Every row gives one point. The window is the flat piece filled in between its corners: a triangle in 3 columns, a solid with four corners in 4, and so on. A path goes straight from each point to the next, and from the last back to the first. List the points from which the path goes on through the window.

Window (4 x 4):
0.22 0.27 -0.28 -0.29

-0.32 0.70 0.00 -0.02

-0.48 0.33 -0.27 -0.16

0.11 -0.69 0.82 0.36
Path:
(1): -0.51 0.55 0.34 -0.42
(2): -0.21 0.57 -0.21 0.14
(3): -0.07 -0.18 0.20 0.63
(4): -0.25 -0.23 0.68 -0.08
(5): -0.26 0.42 0.14 -0.26
(6): -0.32 0.79 -0.21 0.60
(7): -0.10 0.49 -0.37 0.33
(8): -0.36 0.45 0.51 -0.25
(9): -0.43 0.47 0.19 -0.30
(10): -0.03 0.38 -0.33 0.52
(11): 0.06 -0.39 0.50 0.43
(12): -0.02 -0.63 0.85 -0.12
(13): 0.03 0.08 0.76 -0.34
(14): 0.06 -0.05 0.11 0.36
(15): -0.30 -0.58 0.36 1.00
(16): 0.25 -0.63 1.35 -0.18
Through the window after points: 1, 5, 7, 9, 11

Window (8 x 8):
-0.37 -0.22 -0.77 -1.17 -0.66 0.37 0.40 0.47

-0.99 0.94 0.32 -0.40 0.53 0.28 0.16 0.07

0.44 -0.78 -0.01 0.28 0.03 -0.56 -0.07 0.56

-0.38 0.13 -0.07 0.85 0.56 -0.04 0.06 0.71

0.21 -0.37 -0.57 -0.25 -0.08 0.36 0.23 -0.08

0.07 0.30 -0.73 -0.27 -0.31 -0.35 -0.13 0.41

0.40 -0.64 -0.11 0.48 -0.75 -0.14 0.33 0.24

-0.77 -0.03 0.79 0.93 0.45 0.72 -0.73 0.09
Path:
(1): 0.13 0.03 0.48 0.43 0.32 0.22 -0.48 0.46
(2): 0.17 0.43 -0.09 -0.12 0.12 0.39 0.30 0.73
(3): -0.72 -0.42 -0.62 -0.33 0.04 0.09 -0.11 0.03
(4): -0.54 -0.30 -0.21 0.39 -0.02 -0.39 -0.21 -0.05
(5): 0.12 0.46 0.67 0.30 0.39 0.59 0.22 0.65
(6): 0.51 0.14 0.25 0.09 -0.31 0.23 -0.09 0.95
(7): -0.70 -0.43 -0.54 0.43 -0.02 -0.69 0.20 -0.11
(8): -0.42 -0.53 -0.48 0.23 0.13 -0.48 -0.07 0.05
(9): 0.36 -0.22 0.09 0.29 0.05 -0.01 0.03 0.67
(10): 0.21 0.11 0.17 0.00 -0.23 1.01 -0.32 0.76
(11): -0.48 -0.09 -0.49 -0.15 -0.14 -0.19 0.36 0.05
(12): -0.71 0.00 0.11 0.77 0.31 -0.04 -0.24 -0.04
Through the window after points: 8

Window (11 x 11):
-0.30 -0.17 0.18 -0.87 -0.22 0.26 0.47 -0.39 -0.52 0.24 0.13

-0.58 -0.26 -0.48 -0.75 -0.16 0.42 0.04 0.42 -0.17 0.08 -0.42

-0.55 -0.07 -0.38 -0.21 0.02 -0.14 -0.19 -0.32 -0.73 -0.02 0.28

0.19 -0.36 0.53 0.65 -0.59 1.35 -0.23 0.35 0.42 0.39 -0.02

-0.05 0.02 0.59 0.10 -0.04 -0.39 0.31 -0.73 -0.04 -0.88 -0.54

-1.08 -0.04 0.34 0.10 0.79 0.38 -0.53 -0.09 -0.16 -0.35 0.04

0.56 -0.42 -0.11 -0.75 -0.19 0.52 -0.73 -0.25 -0.03 0.49 -0.11

-0.20 0.49 0.34 -0.09 -0.84 -0.11 -0.47 -0.33 0.34 0.96 0.30

0.13 -0.27 -0.11 0.03 0.53 0.17 0.40 0.43 -0.19 0.54 0.17

0.12 -0.05 0.63 -0.03 0.49 -0.07 0.01 0.03 -1.29 0.49 -0.13

-1.23 -0.44 0.88 0.38 -0.15 -0.67 -1.49 -0.39 -0.13 0.87 0.71
Path:
(1): -0.12 0.11 -0.35 -0.28 0.04 0.71 -0.67 -0.74 0.44 0.85 -0.69
(2): -0.45 -0.12 0.05 -0.11 -0.18 0.54 -0.25 -0.50 -0.19 0.79 -0.29
(3): 0.15 -0.16 0.37 -0.37 -0.09 -0.04 -0.44 0.01 0.04 0.09 0.22
(4): -0.22 -0.18 0.58 -0.63 0.30 0.07 -0.21 0.06 -0.16 -0.58 0.46
(5): -0.33 -0.21 0.10 0.09 0.03 0.21 0.09 -0.25 -0.34 0.09 -0.33
(6): -0.38 -0.26 0.07 -0.07 0.23 0.47 0.32 -0.01 -0.43 0.82 -0.31
(7): 0.02 -0.22 -0.07 -0.18 0.13 -0.21 -0.34 0.42 0.09 -0.07 0.49
(8): -0.43 -0.36 0.30 -0.36 -0.35 -0.11 0.13 0.23 -0.38 -0.20 0.62
Through the window after points: 6

Window (12 x 12):
-0.48 0.55 0.69 -0.43 0.55 -0.43 0.09 -0.58 0.14 -0.02 0.47 -0.12

-0.22 -0.24 -0.47 -0.03 0.32 0.44 0.12 0.72 -0.08 -0.05 -0.12 0.99

0.55 -0.20 0.09 0.25 0.32 -0.38 -0.36 -0.31 -0.15 -0.13 0.40 0.09

-0.92 -0.37 -0.59 -0.10 -0.09 0.14 -0.68 0.74 0.33 0.10 -0.88 0.05

-0.50 -0.30 0.23 0.89 -0.53 0.71 0.01 -0.17 0.28 0.25 -0.78 -0.08

-0.67 -1.01 -0.35 0.44 -0.37 0.48 0.10 0.58 1.26 -0.19 -0.70 -0.14

-0.24 0.61 0.72 -0.04 -0.10 -1.20 0.10 -0.19 0.17 0.63 0.73 0.07

0.00 0.05 -0.63 -0.13 -0.13 -0.51 0.47 0.21 -0.58 -0.57 0.77 -0.36

0.29 0.92 0.28 0.06 0.21 -0.75 0.13 0.45 -0.04 -0.59 0.52 -0.31

-0.21 -1.20 0.47 0.82 0.05 0.81 0.10 0.60 -0.04 0.28 -0.36 -0.56

0.64 0.14 -0.25 -0.74 0.06 -0.22 0.35 0.30 -0.25 0.02 -0.04 0.03

-0.09 0.22 -1.10 -0.20 0.36 0.55 -0.20 0.64 0.36 0.42 0.11 0.15
Path:
(1): -0.27 0.20 -0.10 0.55 0.10 -0.33 0.59 -0.36 0.11 0.21 -1.12 0.06
(2): -0.27 -0.53 -0.53 0.29 0.15 -0.19 0.07 0.24 0.30 0.18 -0.53 0.18
(3): -0.23 -0.23 0.40 0.08 -0.28 0.46 -0.35 0.34 0.56 -0.40 0.24 -0.31
(4): -0.17 0.40 0.49 -0.01 -0.29 0.77 -0.75 0.44 0.31 -0.17 0.03 -0.27
(5): -0.37 -0.28 -0.47 0.25 0.24 -0.18 0.44 -0.05 0.13 0.33 -0.27 0.12
(6): -0.34 -0.22 0.02 0.40 0.28 -0.02 0.13 0.03 0.15 0.01 -0.26 -0.28
(7): -0.22 0.10 -0.01 -0.14 -0.62 0.25 -0.55 0.42 0.31 0.18 0.89 0.52
(8): -0.19 -0.22 0.24 -0.19 -0.27 0.35 -0.35 0.77 0.13 -0.05 0.84 -0.25
Through the window after points: 2, 4
